Each row is a point. Each copy is the shape, with its points in the same order, turned, moved and blurred by noise. Is it also mirrored, or only turned?
In the rows, zero is written as 128.

Shape (5 x 2):
[[136 108]
 [176 106]
 [148 152]
 [142  93]
 [144 170]]
Copy 1 (5 x 2):
[[144 143]
 [183 131]
 [144  96]
 [155 153]
 [134  80]]
Copy 1 is: mirrored
Copy 2 (5 x 2):
[[125 111]
 [157  91]
 [157 144]
 [120  94]
 [164 161]]
Copy 2 is: only turned
Copy 3 (5 x 2):
[[118 138]
 [134 175]
 [162 130]
 [106 150]
 [177 120]]
Copy 3 is: mirrored
Copy 4 (5 x 2):
[[138 108]
 [178 109]
 [142 145]
 [152  91]
 [131 169]]
Copy 4 is: only turned

Shape (8 x 4):
[[113 126 114 136]
 [131 143 172 148]
 [125 119 163 122]
 [141 132 102 107]
 [128 196 174 111]
 [176  92  92 147]
 [172 153  92 127]
 [117 121 128 113]]
Copy 1 (8 x 4):
[[114 127 129 115]
 [110 138 187 114]
 [101 120 168 146]
 [138 139 125 148]
 [ 86 196 181 138]
 [187  99 136 124]
 [171 159 139 137]
 [114 126 135 146]]
Copy 1 is: mirrored
Copy 2 (8 x 4):
[[117 145 132 141]
 [122 132 188 122]
 [108 115 160 108]
 [141 157 110 118]
 [125 173 199  73]
 [175 112 110 161]
 [180 166 123 131]
 [113 140 129 116]]
Copy 2 is: only turned
Copy 3 (8 x 4):
[[141 119 144 128]
 [ 83 135 110 120]
 [100 122 132  84]
 [161 119 132 114]
 [100 201 123 100]
 [161  65  84 134]
 [170 133  95 132]
 [135 117 141  99]]
Copy 3 is: mirrored
Copy 4 (8 x 4):
[[150 148 139 141]
 [100 113 150 158]
 [121 117 162 127]
 [157 135 112 111]
 [ 60 135 112 124]
 [198  95 117 146]
 [155 119  77 133]
 [144 137 145 117]]
Copy 4 is: mirrored

Shape (9 x 6):
[[121  84 160 139 176 162]
 [ 99 119 117 145 118  75]
 [133 140 139 135  64  98]
 [161 113 193 132 158 141]
 [106 109 139 182 167 144]
 [117 134 105 133 140 116]
 [ 86 144 140 134 149 108]
 [ 84 128 119 135  96 108]
 [164  88 182 128 113 129]]
Copy 1 (9 x 6):
[[129  67 116 110 145 113]
 [ 82 151 127 164 112 106]
 [134 176 144 139  79 124]
 [156  70 165 115 127 119]
 [125  95  96 118 143  80]
 [112 145 120 141 142 123]
 [ 90 141 139 124 142  88]
 [ 92 166 111 125 106 113]
 [154  88 157 126  80 142]]
Copy 1 is: mirrored
Copy 2 (9 x 6):
[[128  98  96 109 163 194]
 [131 122 103 131 126  83]
 [134 130 159 145  95 107]
 [159 121 133  93 131 200]
 [111 116  64 115 133 175]
 [127 145 109 146 152 125]
 [108 146 104  92 143 123]
 [ 93 123 127 139 129 100]
 [169  85 147 119 129 174]]
Copy 2 is: mirrored
Copy 3 (9 x 6):
[[120  98 188 124 165 163]
 [ 93 127 107 104 143  93]
 [ 96 147 112 140  82  95]
 [154 121 194 150 140 123]
 [ 99 117 148 140 190 154]
 [123 133 107 101 147 137]
 [102 153 140  90 161 120]
 [ 75 141 112 103 120 118]
 [132  97 180 153 107 113]]
Copy 3 is: only turned

Shape (14 x 9):
[[126 106 113 122 124 101 118 127 126]
 [139 162 121 102  87 117 148 182 140]
 [123 163 126 163 113 129 115 137   7]
 [139 148 108 121 130 138 131 113 116]
 [166  90 149 111 143 108 151 113 144]
 [135 155 115 115 125 116 139 130 134]
 [157 154 108 130 135 145 132 122 110]
 [127 147 116 133 124 137 150 183 150]
 [124  59 118 112 114 123 159 110 102]
 [114 107 134  94 144 129 134 111 125]
 [125 144 142 140 116 137 143 108 142]
 [156 147 141 103 131 145 149 159 144]
 [168 164 132 113 140 134 157 111 147]
 [164  62 160 103  95 147 131 140 152]]
Copy 1 (14 x 9):
[[131 116 122 107 106 101 134 136 124]
 [157 179 130 100  95 152 153 175 149]
 [124 107 131 112 163 170 111 194  31]
 [141 133 109 101 143 138 138 123 129]
 [173 101 138 119 124  91 167 101 147]
 [144 152 120 113 127 126 146 129 128]
 [151 128 109 114 152 149 134 124 128]
 [125 165 133 123 109 151 168 159 168]
 [128  69 125  73 102 107 178 124 115]
 [120 118 141  81 133 104 140 113 135]
 [130 142 145 115 114 147 148  97 125]
 [161 150 147 106 141 140 162 139 165]
 [166 158 131 118 152 138 150  95 138]
 [183  73 160  99  84 123 155 126 176]]
Copy 1 is: only turned
Copy 2 (14 x 9):
[[105 134 105 151 141 117  81 136 140]
 [153 142 103 120 122  91 132 191 131]
 [ 84 132 112 196 156 132 128 167  26]
 [131 137 121 138 139 142 115 124 105]
 [127 113 150 128 128 141  54 146 158]
 [136 152 125 128 139 121 115 145 129]
 [147 130 126 137 149 150 116 136  98]
 [153 120 117 144 152 112 144 174 150]
 [ 76  98 108 144 104 155  75 146 144]
 [ 97 114 136 116 138 128  99 126 135]
 [136 128 156 155 116 121 119 126 136]
 [159 110 140 107 143 124 115 167 132]
 [166 144 159 114 132 148 106 138 128]
 [134  56 127 132  97 103  60 145 151]]
Copy 2 is: mirrored
Copy 3 (14 x 9):
[[107 109 105 118 126 108 136 154 127]
 [173 141 119 163  75 131 135 179 130]
 [100 148 136 145 143 185 116 163  37]
 [142 141 102 105 125 148 122 133 116]
 [146  85 138  72 132 106 137 149 145]
 [148 145 113 116 117 129 133 147 135]
 [151 146 103 106 136 154 117 140 119]
 [168 124 121 164 128 148 134 157 157]
 [110  60 111  99 113 131 149 114 118]
 [133 111 118 110 137 104 140 105 118]
 [128 138 140 108 123 155 127 121 148]
 [186 125 133 122 115 132 117 147 141]
 [176 155 128  82 123 139 127 138 147]
 [147  49 135 102  90 125  99 136 155]]
Copy 3 is: mirrored
Copy 4 (14 x 9):
[[122  97 139 119 128 107 131 116 120]
 [129 161 118  92  94 107 162 175 138]
 [127 147  91 126 108 132 103 141   8]
 [133 125  95 104 127 136 129 112 115]
 [163 101 159 109 157 129 172 115 134]
 [131 131 103  98 128 119 144 125 133]
 [146 131  94 109 130 147 127 125 113]
 [108 146 110 124 134 124 154 181 145]
 [117  62 151 122 116 137 182 111  93]
 [113  98 137  86 149 137 148 111 122]
 [123 148 127 116 130 138 150  97 130]
 [136 145 125  87 143 144 165 158 141]
 [166 149  99  93 149 145 156 111 144]
 [143  97 198 115 117 167 162 139 144]]
Copy 4 is: only turned

Shape (14 x 11):
[[195 117 128 115 110 119 148 111 167 158 120]
 [155 131 141 141 118 110 161 115 167 119  81]
 [ 98 145  94  90 171 115 127 136 116 105 176]
 [153 124 134 144 117  88 141 160 172 171 108]
 [ 95 182 115  64 158 130 128 125 135 155 133]
 [ 77 118 134 119 145 126 137 109  90 122 131]
 [ 80 117 129 134 149 149 107  92  99 114 155]
 [159 118 153 104  94  84 106 134 165 164  90]
 [ 76 166 150  88 121 121 126 126 165 142 174]
 [196 151 174 133 132  82 141 139 130 139 121]
 [164 163 127 144  80 101 120 143 125 130 116]
 [ 92 114 158 118  91 158 144 158  96 138 136]
 [ 87 136 140 161 139 165 116 127  86 146 144]
 [ 83 129 120 137 125 117 154  93  81 147 153]]
Copy 1 (14 x 11):
[[163 129 119 129 158 153 125 185 172 120 148]
 [143 134 157 118 118 137 154 170 177 147 122]
 [ 79 139 106  88 128 138 116 103  95  86 109]
 [126 145 161 140 157 142 104 195 148 148 118]
 [139 151 134  74 133 176  96  98  95 119 113]
 [112 110 137 111 100 113 135 109  81 127 138]
 [ 98 108 118 127  89 119 118  84 100 121 160]
 [152 147 139  99 154 126  95 195 151 175 152]
 [107 155 157  81 100 174  76 131 102 102 155]
 [141 187 153 128 176 115 151 171 151 127 155]
 [153 188 123 138 118 107 109 172 149 132 126]
 [128 143 123 142  82 146 128 164  59 143 157]
 [114 138 134 172  95 130 118  96  81 136 149]
 [137 107 148 135  98 103 119 115  79  91 136]]
Copy 1 is: mirrored
Copy 2 (14 x 11):
[[185 171 159 114 112 137 158 131 127 163 137]
 [155 154 178 139 136 118 157 112 101 130 108]
 [ 99 108 154  94 151 150 113 175 178  90 153]
 [138 184 159  98 132  94 140 146 103 162 117]
 [ 70 129 154  86 107 166 141 135 170 123 127]
 [108  86 133 105 139 116 119 113 136  93 157]
 [120  84 124 113 143 139  80 109 145  96 162]
 [154 193 147  89  80 113 142 128  97 129 118]
 [ 74 142 154 136  86 129 101 147 168 122 144]
 [140 183 162 118 133 144 166 150  71 136 168]
 [141 166 108 134 128 139 149 162  90 132 116]
 [113  71 123 120  93 103 114 150 102 142 144]
 [ 97  83 110 111 149 136  87 118 110 144 153]
 [107  96 103 122 149 106 135 112 152 117 172]]
Copy 2 is: only turned
Copy 3 (14 x 11):
[[177 118  99  76 138 134 143 109 152 140 131]
 [173 140 139 109 145 131 144 114 174 121  94]
 [ 70 146 131 107 149  78 120 136  94  94 160]
 [170 111  93 138 136 129 120 144 159 124 113]
 [ 60 143 112  86 150 100 110 139 164 121 156]
 [ 73 126 169 118 139  93 140 135 111 141  99]
 [ 61 124 174 126 137 105 129  97  89 152 122]
 [176 127 105  98 118 139  82 147 156 155 112]
 [ 79 107 150 118 110  82 101 131 164 120 176]
 [194 149 128 111 155 128 146 164 142 163 152]
 [156 178 105 134 105 119 139 132 145 153 129]
 [ 82 113 146 129  73 138 160 156 126 141 112]
 [ 61 121 146 160 128 133 154 118 112 161 120]
 [ 79 122 139 128 130  62 161 124 114 160 107]]
Copy 3 is: only turned
Copy 4 (14 x 11):
[[163 138 104 154 160 138 149  85 110 163 122]
 [114 151 110 137 156 149 145 119 110 153  79]
 [ 99 134  86 129 129  69 118 119 171  85 165]
 [136 179 115 113 142 129 137 120 123 195 124]
 [ 86 181 118 118 144  89 126  74 135  88 171]
 [ 78 104 137 112 111  95 125 130 123 100 144]
 [ 87 101 149 150 101  99 105 133 136  92 153]
 [144 165 116 107 139 131 104  73  95 182 109]
 [ 91 164 139 124  97  91 135  65 178 121 142]
 [165 152 131 125 186  84 132 114 121 167  88]
 [172 179 120 122 118 106 128 127 109 134  90]
 [130 121 166  75  97 128 144 122 135 106 141]
 [109 133 184 133 106 109 125 159 129  99 165]
 [ 94 109 140 134  94  74 160 131 106 110 149]]
Copy 4 is: only turned

Shape (17 x 12):
[[110 136 142 126 172 161 107 127 148 136 135 157]
 [156 152 116 102 113  96 150 114 129 118 155 155]
 [111 129 137 101 143 114  61 134 123 167 133 122]
 [118 121 154 105 168 114 110  99  72 121 123 110]
 [116 139 121 104 118 134 174 216 135 124  90 124]
 [113 148 177  87 132 181  82  65 125 116 110 136]
 [121 168 137 138 152 101  99  97 144 125 146 152]
 [146 125 175 138 122 106 142 105 139 140 161 156]
 [ 92 118 134 119 145 126 115 101 102 144  80 144]
 [140 135  86 139 102 176 152 210 100 129  56 118]
 [ 82 148 121 146 149 131 131 128 126 113 129 131]
 [127 146 143 117  97  84 153 118 158 104 138 137]
 [ 96 164 171 114 114 138 101 124  94 155 114 112]
 [165 126 144 160 135  67 152  94 166  65 167 134]
 [119 179 145 129 162 125 142 100 152 143 121 119]
 [125 144 121 132 108 121 171 129 137 104 162 135]
 [153 120 119 131 106 103 164 108 192 129 180 121]]
Copy 1 (17 x 12):
[[122 186 127 131 150 125  94 139 126  91 120 160]
 [151 134 123  73 145 122 157 109 136 113 159 138]
 [118 161  82  96 146 137  87 147 140 159  99 151]
 [162 141 109 106 162 141 133 124 119 130  59 175]
 [108 117 150 144  65  79 151 162 125 120 124 144]
 [153 157 134 145 170 197  86 123 171 106  93 161]
 [143 175 143  87 193 116 111 123 127 125 128 135]
 [199 157 111 110 160 123 115 133 123 118 165 140]
 [145 148 135 132 146 134 112 115 120 157  99 197]
 [ 84  64 163 157  68  88 104 121 108 112 115 149]
 [128 178 166 125 141 129 125 124  98 122 111 142]
 [167 160 144 104 138 124 156 122 145 141 165 113]
 [150 137 149 113 126 164  79 161 139 141  95 162]
 [200 163 125 115 191  83 173  97 122 111 152  90]
 [130 154 158 115 187 128 120 169 124 116 128 149]
 [159 148 143 104 125 129 154 122 102 109 152 114]
 [163 156 107 125 161 126 160 126 119 123 188  83]]
Copy 1 is: mirrored
Copy 2 (17 x 12):
[[132 171  86 129 135 133 106 139 100 101 155 129]
 [134 173 119 103 128 140 187 146 156 143 135 137]
 [158 111 110 107 132 124 121 154 139  76 165 135]
 [153 102 135 141 126 133 156 129  99 113 165 182]
 [143 137  91  91 126  53 128 157 114 185 109  97]
 [144 158 162 103 165 158 134  97  80  75 169 128]
 [133 184 118 132 100 135 146 138 143  83 160 149]
 [ 85 158 135 122 122 152 160 171 127 118 125 148]
 [132 114 131 111 105 131 116 101 107 127 184 134]
 [183 113 110  95 108 100  76 124 110 200  85  81]
 [134 151  97 139  94 113 143 110 102 116 144 116]
 [100 169 126 104 117 107 183 131 148 123 119 121]
 [155 115 160 112 110 121 139 147  91  97 159 102]
 [ 79 200 128 142 106 125 188 118 163 121  82 187]
 [125 181 141 162 122 115 133 141 125 115 166 118]
 [115 167 107 130 116 128 185 137 123 148 104 110]
 [ 75 173 112 143 148 132 181 151 179 121  94 112]]
Copy 2 is: only turned

Shape (17 x 12):
[[110 117 134  87 126 149 104 132 109 104 131 125]
 [103 122 140 173 139 137 197 133 131 172  81 143]
 [135 147 100 145 155 176 137  85  97 104 110 153]
 [110 103 146 192 120 136 153  93 170 126 138 116]
 [153  92 130 108 126 101 125  99  90 142 124 140]
 [134 121 124  94  97 117  81 105  67 156 134 166]
 [106 128  88  93 129  85 132 143 172 130 104 150]
 [106 111 112 135 113 107 101 130  82 139 130 117]
 [134 150 133 139  73 136 133 112 111 114 175  85]
 [122 147 146 128 120 135 144 153 135 126  57 114]
 [146 161 141 119 184 123  89 161 101 120  64  91]
 [127 120 129 163 139 139 142 121  89 104 134 216]
 [131 158 164 116 170 100 135 125 133 100 118 109]
 [127 109 113 132 136 131 112 174 124 152 159  97]
 [132  93 140 129 139 149 158 198 161 117 106  86]
 [157 129 137 124 131 130 125 127 121 197 129 146]
 [111 125 119 148 167 157 119 134  91 157 128 107]]
Copy 1 (17 x 12):
[[122 155 147  79 132 154 114 132 135 126 101 146]
 [128  94 139 171  71 187 146 122 123 151 125  87]
 [154 150  83  99 115 183 104 113 140 140 155 105]
 [147  95 132 134  45 140 109  83 126  92 129 126]
 [153  93 127  82 124 125 128 135 119 169 104 131]
 [116  93 114  56 152 136 108 175  97 148 115 130]
 [112  86 125 147 150 168 129 105 152 129  86 179]
 [112 100 135  71 135 143 152 118 106 122 118 117]
 [112 150  89  96  90  91 147 121 117  88 105 123]
 [108 144 133 160 121 172 126  97  99 149  88 116]
 [107 166 158 128 184 148 118  72 101 177 134 111]
 [196 100 116 114 131 186 119 161 117 108 147 105]
 [146 156 147 148 130 129 138  98 115 148 142 162]
 [103 115 164 108 138 112 136 109 159 103 109  98]
 [130 147 185 161 112 140 138  84 160 119  67 103]
 [111  87 127 129 122 114 102 152 135 160 125  98]
 [105 128 150  96 118 152 127 110 141 137 155  83]]
Copy 1 is: only turned
Copy 2 (17 x 12):
[[104 151 115 114 121 116  81 132 122 123 127 150]
 [106 132 181 124 113 135 182 158  93 110  70  92]
 [ 78 166  83 155 109 109 133 132 113 115  93  90]
 [104 121 168 143  80 155 156 134 139 114 151  77]
 [132 110  97 108  74 110 116 140  74 126 119 138]
 [122 124  85 119  79  86 119 110  99 158 101 183]
 [119 116 109  76 141 166 156 138 128  91 122 164]
 [109 139 117  85  95 101 134 144 116 159 131 141]
 [154 172 118 141  92 155 115 137 134 184 154 108]
 [124 116 146 121 153 134 130 170 144 121  78 112]
 [143 129 110  79 160  64 102 154 154  98  83  91]
 [ 89 164 107 169  86  86 170 157  97  90 120 149]
 [157 153 121 101 104 123 109 151 150  73 111 101]
 [137 148 145  90 145 104 133 115 110 142 160 121]
 [132 125 181 110 183 144 119 170 107 110 150 102]
 [159 112 132 122 114 106 155  94  87 132  98 127]
 [103 157 138  99 120  82 132 114 106 139 109  86]]
Copy 2 is: only turned
Copy 3 (17 x 12):
[[129 140 150  86 184 150 115  90 115 129 123 126]
 [134 125 157 137  78 112 120 151 158 156  75 168]
 [157 107 155  85 126 159  69 126  94 158  84 124]
 [154  42 140 121 110 118 149 117 167 143 119 153]
 [113 138 137  77 138  84  71 105 137 131 148 118]
 [108 156 177  82 137 137  63  95 152 131 169  80]
 [ 65 138  83  80 123 153 123 116 169 129 109 151]
 [111 129 149 132 128 133 101  93 122 128 158 132]
 [133  92 159  99 124 128 153 120  93  88 150  82]
 [ 94 132 161 116 142 145 117 143 132 107  90 181]
 [116 155 131 137 178 154  62 136 110  77 105 181]
 [178 136 168  62 107 160  81 141 134 179 148 146]
 [151 133 110 100 151 130 104 130 127  78 109 165]
 [107 128 112 147 173 121 129 136 122 148 154 113]
 [102 113 128 128 181 121 171 151 122 148 105 191]
 [117 130 151 119 141 114  82 161 167 137 127  98]
 [148 131 145 158 147 123  88 122 117 149 124 129]]
Copy 3 is: only turned
Copy 4 (17 x 12):
[[139 105 126 124 176 143 101 128 131 125 134 130]
 [ 73 154 105  74 143 127 190 150 116 162 145 187]
 [ 93 105 115 151 202 120 177 104 128 122 127 149]
 [ 91 148 131 128 123 100 150 100  63 166 130 175]
 [155 144 122 112 160  88 147 149 139 128  97 123]
 [165 146 101 152 180 122 126 171 148 104  85 135]
 [ 77 126  96  81 106 123 107 128 146  97 107 122]
 [122 137 122 135 164 106 111 186 119 136 113 127]
 [117 179 155 165 167 106  95 120 115 137 154 137]
 [ 97 130 149  88 141 164 155 151 130 109 160 151]
 [ 98  98 188 112 156 180 167 170 155 138 123 103]
 [112 102 105 144 179  94 159 132 160 136  96 213]
 [ 90 125 185  96 151 137 133 113 155 146 105 137]
 [111 130 119 139 120 134 102 162 139 183 140 114]
 [111 104 141  84  97 142 126 135 132 178 196 140]
 [132 177  99 128 133 145 168 143 153 152 102 128]
 [ 97 118 118 138 177 149 151 161 118 189 125 126]]
Copy 4 is: only turned
